Each row of a before or after table is a point. The points were changed in one or more steps. Then noise was added and the rows were shuffled. The steps act on columns, c1 being the first. Write out the steps. A step turns or swaps two columns, mirrors them in a line or flattens them onto one, adds a multiple of one to another, or multiplies or shifts one. Angles are multiples of 10 degrees, from the lower column toward the higher: turns from -170 to 170, lines from 10 to 170 but not 90. Use the fewest steps. Two steps may share a column if one is a turn and the other turns, adds or multiplies; they go together, in the order done. Otherwise the lowest column goes first.

Before:
[2.0 0.2 2.6]
[2.3 6.2 -1.2]
[2.1 2.6 0.9]
[-0.6 -6.0 -2.4]
[1.9 -0.9 1.2]
[0.9 3.3 0.6]
[1.6 4.1 2.2]
[2.7 3.7 -2.4]
[-0.5 2.3 -0.4]
[-0.7 3.8 2.5]
After, 10 rows:
[2.2 -0.5 1.6]
[6.2 2.3 0.8]
[-6.0 -0.6 -0.4]
[2.6 2.1 2.9]
[-0.9 1.9 3.2]
[3.8 -0.6 4.4]
[0.2 2.1 4.5]
[3.6 2.8 -0.3]
[3.3 0.8 2.6]
[4.0 1.6 4.3]
Steps: swap c1 and c2; shift c3 by 2.0

Before (8 x 9):
[-1.9 3.1 0.3 1.9 0.6 0.4 -1.1 -4.8 1.5]
[0.9 -1.6 0.1 -2.0 0.1 -2.5 1.3 3.7 -5.1]
[-0.3 5.4 2.8 4.1 0.3 1.0 -1.2 -0.8 4.0]
[1.9 1.3 1.6 1.9 1.8 -3.8 -1.5 -4.1 -0.4]
[3.5 2.9 -1.6 -2.9 0.6 -0.7 2.6 3.7 -3.3]
[3.7 -3.1 -0.3 -1.3 1.8 -0.9 2.9 0.0 -2.2]
[3.0 1.4 -1.6 1.2 -2.2 -1.2 2.8 1.9 -2.7]
[-0.6 -1.0 -2.3 -1.9 1.0 -4.7 1.6 1.2 1.4]
After, 8 rows:
[3.0 -1.0 0.3 -1.0 -2.8 -2.4 -3.0 1.4 3.0]
[3.6 -2.4 2.1 -3.0 0.8 1.4 -3.0 1.0 4.8]
[-0.5 1.4 -1.0 -8.4 1.3 -4.6 -1.4 -1.7 0.3]
[0.8 1.7 3.7 -5.0 0.1 -1.8 -1.1 2.6 5.7]
[1.8 -1.6 -2.4 -4.5 2.3 -6.3 1.1 2.4 -3.3]
[-2.0 -3.3 -4.4 1.9 0.8 -1.0 0.5 1.2 -4.9]
[3.7 3.5 -0.2 -2.2 2.3 -0.2 -2.3 1.9 1.1]
[-0.2 -5.6 2.0 4.1 0.3 -1.8 0.2 -3.1 -2.8]
Steps: turn c2 and c7 by -170 degrees; add 1 times c8 to c3; turn c8 and c9 by 120 degrees; multiply c6 by 2; turn c4 and c6 by -50 degrees; multiply c5 by 1.3

Before (13 x 14):
[-0.2 1.0 0.4 -1.6 -0.7 -1.5 -5.6 4.0 -0.6 -0.2 0.0 2.6 -2.9 -1.5]
[0.7 -4.1 4.0 -1.9 -2.2 2.2 2.6 -3.2 4.0 0.1 -1.0 -1.9 -3.5 -0.8]
[0.8 -1.1 3.5 -1.4 -3.9 0.8 1.0 -4.1 1.8 4.0 -2.6 -1.9 -1.0 -3.9]
[2.8 1.9 -1.6 -2.9 -0.6 -5.2 -2.7 2.8 -1.8 -0.4 -0.2 -2.4 1.0 0.9]
[-1.0 0.8 0.4 2.5 -1.4 0.4 -3.4 -0.6 2.7 -0.1 0.4 -2.3 -1.5 -0.6]
[3.4 -0.1 -0.2 -0.9 -1.2 -4.5 2.0 -2.0 -1.4 0.9 4.2 -0.6 -3.0 -2.6]
[-0.9 -3.7 4.0 1.8 -6.8 1.3 0.0 -0.4 3.3 2.9 -0.6 -0.3 -0.3 0.8]
[3.5 -3.6 -3.4 -2.1 2.1 -2.1 1.0 -1.7 -2.5 3.5 3.9 -3.4 -0.9 -2.2]
[-2.3 5.0 -1.4 -1.7 -0.4 -3.2 -3.0 2.2 -4.3 0.4 0.9 2.5 1.3 3.5]
[-3.1 -2.9 1.4 0.3 -1.7 -3.2 0.6 -1.6 3.8 3.4 -0.5 -1.3 -1.7 -0.9]
[-0.6 -2.6 2.3 -3.9 -4.3 0.0 0.9 -2.4 2.6 1.1 3.0 -2.7 -0.1 -3.4]
[4.1 0.7 2.6 -3.1 3.3 -4.9 0.7 -0.5 -3.6 2.0 4.6 -1.1 2.8 -1.8]
[-2.9 -2.1 0.9 1.9 -2.1 -0.2 0.1 2.3 -0.7 0.2 -0.3 -3.7 -3.7 -2.1]
After:
[-0.3 0.7 2.6 -3.0 1.9 -4.7 4.1 1.9 -1.0 1.1 4.9 -1.1 2.7 0.6]
[-0.2 5.1 -1.3 -1.6 -0.4 -3.5 -1.5 0.7 -8.6 -1.1 0.6 2.9 1.6 6.0]
[0.2 0.5 0.6 2.4 -1.9 0.2 -7.8 0.1 -4.7 -0.4 0.5 -2.5 -1.3 1.3]
[-0.3 2.0 -1.5 -3.0 -0.4 -5.3 -3.0 1.6 -6.5 -3.3 -0.1 -1.3 1.0 3.4]
[0.7 -2.1 0.9 2.1 -2.1 -0.1 0.6 1.8 -0.2 -2.8 -0.4 -2.7 -4.0 -0.4]
[0.2 -3.6 -3.3 -1.9 1.2 -2.0 3.4 2.9 0.5 2.0 4.0 -4.0 -1.2 -0.5]
[0.1 -2.6 2.2 -3.9 -5.4 -0.6 -0.4 0.2 3.6 1.3 3.3 -3.3 0.3 -1.2]
[-0.1 0.8 0.2 -1.8 -0.6 -1.6 -8.7 1.1 -11.0 -2.6 -0.1 3.8 -3.0 0.6]
[-0.1 -3.4 4.0 -1.7 -1.7 2.1 1.1 -1.1 7.8 2.1 -1.5 -3.1 -3.2 1.4]
[0.3 -1.1 3.6 -0.9 -3.4 0.7 0.5 1.8 3.1 4.8 -2.3 -3.3 -1.2 -1.8]
[0.1 -3.7 4.2 1.9 -6.5 1.0 -2.5 2.4 1.9 2.0 -0.8 -0.4 -0.7 2.9]
[0.3 -0.1 -0.4 -0.8 -2.2 -4.5 4.8 0.1 3.3 1.8 4.1 -1.4 -2.9 -0.5]
[-0.2 -3.1 1.1 0.4 -1.5 -3.4 -2.0 2.6 3.6 2.8 -0.5 -1.8 -1.0 0.8]
Steps: multiply c1 by 0; add -0.3 times c11 to c5; multiply c7 by 2.5; turn c7 and c9 by 50 degrees; turn c8 and c12 by 20 degrees; turn c8 and c10 by -60 degrees; shift c14 by 2.0

Before:
[2.7 -5.5 2.5 -1.2 2.8 -3.2 1.0 2.5 -2.0 -1.5 1.9 -0.3 0.5 1.6 -0.3 0.5 4.0 -1.0 2.5 1.7 -1.0 2.6 -0.1 1.5 -2.3 1.2 -1.2 1.1 -3.8 -0.7 1.2 -1.5]
[-9.3 0.7 -4.1 -3.7 1.3 -3.5 0.7 -0.1 -1.6 2.5 7.1 3.0 -1.9 3.0 -3.2 -7.0 -0.4 1.7 5.3 4.4 -5.6 -3.0 3.8 0.6 1.3 -2.4 -5.9 -1.4 0.3 1.9 -0.2 0.8]
[0.5 -1.4 -1.9 2.2 3.8 -1.9 3.5 1.0 -0.9 -3.1 -2.0 2.6 0.1 1.6 0.4 1.3 2.2 -3.4 2.0 -0.1 0.0 1.7 0.0 0.9 -1.4 -1.0 -3.1 -1.7 -3.3 -0.5 2.1 -1.6]
[-0.5 -2.1 3.5 1.5 2.7 -3.1 1.9 3.0 0.9 -2.9 -2.1 1.2 0.6 -0.8 1.7 -2.6 1.1 -0.7 -0.3 -0.1 -2.3 0.5 -2.3 -2.1 -1.6 -1.2 -0.5 -0.8 -3.7 0.3 -0.6 1.0]
[0.3 -1.6 0.4 -1.7 0.5 -3.3 1.9 1.8 -2.9 -1.6 -1.4 1.1 -0.7 -1.0 1.0 -1.4 1.4 0.0 -0.7 -1.7 0.5 3.5 -1.6 2.1 -0.5 -2.6 -3.7 1.3 -5.4 0.2 -2.0 -2.0]
[-9.2 -0.4 0.0 -1.6 3.8 0.7 3.3 1.7 -1.5 5.3 3.7 2.0 -0.3 2.8 -2.0 -2.7 -1.4 1.2 6.1 1.2 -5.7 -2.7 4.4 2.0 4.9 -4.9 -1.7 1.1 -1.4 4.6 -0.8 2.3]
[3.7 -2.4 1.6 1.4 -1.9 0.3 1.9 1.4 -0.9 -0.3 -0.7 2.7 1.1 -1.7 0.7 0.7 0.2 -1.7 0.7 -0.6 0.0 1.2 -3.4 2.2 -4.5 -0.4 -0.3 -1.0 -4.3 -1.3 0.2 -0.5]
[1.0 -3.2 -0.9 1.2 0.9 -3.6 1.6 1.3 -2.8 -3.0 -2.7 -0.4 -2.9 -1.4 -2.2 -1.1 1.3 1.3 0.0 1.0 0.8 -1.2 1.1 1.4 -3.5 0.1 -0.1 -0.9 -3.0 2.3 0.5 -1.4]
[-5.6 1.0 1.1 -0.1 2.9 -0.2 -3.5 3.2 2.4 2.8 -1.7 -4.8 -3.3 2.1 1.7 2.3 3.9 -3.4 3.5 2.4 -0.3 -2.2 5.5 1.1 -4.0 2.6 -3.0 2.3 0.8 -4.0 -2.2 -4.7]
[-8.2 -0.8 0.8 -0.8 2.6 -0.3 -0.4 0.2 2.6 -1.0 1.4 -4.0 1.0 1.7 2.2 2.8 2.4 1.0 2.0 1.8 2.7 -2.5 3.5 0.9 -3.5 1.9 -2.5 2.1 4.2 -2.5 -2.7 -6.2]
[-4.2 -2.1 1.0 -1.4 2.0 -3.6 1.8 0.7 3.8 6.6 -1.1 2.9 0.1 2.8 -1.1 -2.0 0.0 0.5 6.1 2.1 -1.4 -1.4 7.0 0.2 3.9 -3.2 -4.7 0.0 1.7 0.0 1.2 0.3]
[-0.2 -4.5 -0.5 0.7 1.8 -1.1 -1.2 -2.0 0.3 -0.4 0.0 -0.7 0.2 -0.4 1.6 -2.2 2.0 -2.8 0.3 -3.6 0.3 0.7 0.5 0.6 -0.5 -0.5 -2.2 -2.4 -2.2 2.2 -0.1 -0.6]
[1.8 -0.5 1.6 3.8 1.4 -1.8 -0.4 -0.1 -1.9 -3.5 -1.0 4.0 -0.9 1.0 1.4 -1.2 2.2 0.9 0.1 -2.6 0.2 0.6 1.1 1.2 -0.3 2.2 0.1 0.8 -2.4 -0.2 -3.0 -0.6]
[2.2 -2.8 -0.2 1.4 0.3 -1.6 2.5 1.4 1.0 -2.1 -1.0 1.9 1.6 -2.9 1.8 -1.1 3.9 -1.5 3.4 1.7 1.0 1.8 0.6 0.9 -0.7 1.1 -3.4 -2.1 -5.6 3.7 -2.4 -1.1]
After, 14 rows:
[-4.4 -2.0 0.7 -1.7 1.7 -3.8 1.7 0.5 4.0 11.4 -0.9 2.9 0.2 2.9 -1.3 -1.9 0.0 -0.7 -13.0 2.2 -1.4 -1.3 5.6 0.2 3.9 -3.2 -4.4 -1.2 1.5 -4.3 1.3 0.3]
[-5.6 1.2 1.3 2.0 -5.5 -0.3 -3.5 3.1 2.4 5.7 -1.5 -4.9 -3.3 2.0 1.8 2.4 4.0 -2.8 -5.3 2.4 -0.3 -2.5 1.6 1.1 -4.0 2.7 -3.1 -3.6 0.8 -6.6 -2.1 -4.6]
[0.3 -1.7 0.5 -1.2 1.6 -3.2 1.8 2.0 -2.8 -2.0 -1.3 1.1 -0.5 -1.2 0.7 -1.5 1.2 -1.3 3.5 -1.7 0.5 3.6 -1.1 2.2 -0.4 -2.6 -3.4 -1.4 -5.3 1.0 -2.1 -1.9]
[-8.1 -0.8 0.6 -1.2 -4.7 -0.2 -0.3 0.2 2.4 1.1 1.3 -4.0 1.1 1.8 2.3 3.0 2.5 0.0 3.0 1.7 2.9 -2.4 1.1 0.7 -3.4 2.2 -2.7 -3.3 4.2 -4.4 -2.6 -6.3]
[-9.1 -0.6 0.0 -2.0 -0.4 0.7 3.3 1.7 -1.2 10.2 3.8 2.0 -0.4 2.9 -2.3 -2.6 -1.7 -0.2 -10.5 1.4 -5.8 -2.6 6.5 2.2 5.0 -5.3 -1.9 -3.1 -1.3 0.8 -0.7 2.5]
[-9.2 0.7 -4.2 -4.2 1.1 -3.8 0.6 -0.3 -1.6 7.3 7.2 3.1 -1.8 2.9 -2.9 -6.9 -0.6 -0.9 -4.0 4.3 -5.5 -3.1 4.0 0.4 1.3 -2.3 -5.9 0.3 0.3 -0.8 -0.1 0.9]
[2.2 -2.6 0.0 2.1 0.4 -1.7 2.6 1.5 1.1 1.4 -1.0 2.0 1.5 -3.1 1.6 -1.3 4.0 -0.3 6.2 1.5 0.9 2.1 2.8 0.9 -0.6 1.0 -3.3 1.6 -5.7 2.7 -2.3 -0.8]
[1.7 -0.4 1.5 2.3 3.3 -1.6 -0.2 0.1 -1.7 -2.9 -1.0 4.2 -1.0 1.0 1.4 -1.0 2.0 3.1 8.3 -2.5 0.2 0.8 0.8 1.2 -0.1 2.1 0.0 -1.8 -2.2 -0.9 -3.1 -0.5]
[-0.6 -1.9 3.4 1.5 -1.6 -3.2 2.0 3.0 0.8 -2.5 -1.9 1.2 0.5 -0.7 1.8 -2.5 1.0 0.3 6.7 -0.1 -2.4 0.6 -1.4 -2.0 -1.5 -1.2 -0.3 -0.9 -3.8 1.7 -0.2 1.0]
[-0.3 -4.4 -0.5 2.2 -3.6 -1.1 -1.3 -1.8 0.1 -0.3 -0.1 -0.6 0.2 -0.6 1.7 -2.1 2.2 -1.6 1.1 -3.7 0.6 0.7 1.7 0.6 -0.4 -0.5 -2.1 0.6 -2.4 1.6 -0.1 -0.4]
[2.6 -5.8 2.2 -0.3 -1.7 -3.1 1.0 2.4 -2.2 1.2 2.1 -0.5 0.5 1.4 -0.1 0.4 3.8 -1.6 4.4 1.6 -1.1 2.5 -0.5 1.3 -2.2 1.3 -1.4 -2.6 -4.1 -0.5 0.9 -1.5]
[3.8 -2.2 1.9 2.2 3.3 0.2 2.0 1.4 -0.8 0.2 -0.7 2.6 1.1 -1.5 1.0 0.5 0.0 -0.4 0.9 -0.7 -0.2 1.4 -3.3 2.4 -4.4 -0.4 -0.5 2.0 -4.3 0.9 0.2 -0.7]
[0.5 -1.2 -2.0 3.7 -1.4 -1.6 3.5 0.9 -1.0 -0.7 -2.0 2.4 0.0 1.6 0.4 1.2 2.3 -1.3 8.0 -0.1 0.1 1.5 -0.3 1.0 -1.4 -1.2 -3.0 -1.2 -3.3 -0.4 2.2 -1.7]
[0.9 -3.4 -1.0 0.0 -1.6 -3.5 1.7 1.2 -2.7 -2.3 -2.6 -0.3 -2.9 -1.4 -2.0 -1.2 1.5 1.7 7.1 0.9 1.2 -1.3 2.4 1.4 -3.6 0.0 -0.2 0.3 -2.9 0.9 0.5 -1.3]
Steps: turn c4 and c18 by 40 degrees; turn c5 and c28 by -140 degrees; add 1 times c12 to c5; multiply c10 by 2.5; turn c10 and c19 by -70 degrees; turn c23 and c30 by -40 degrees
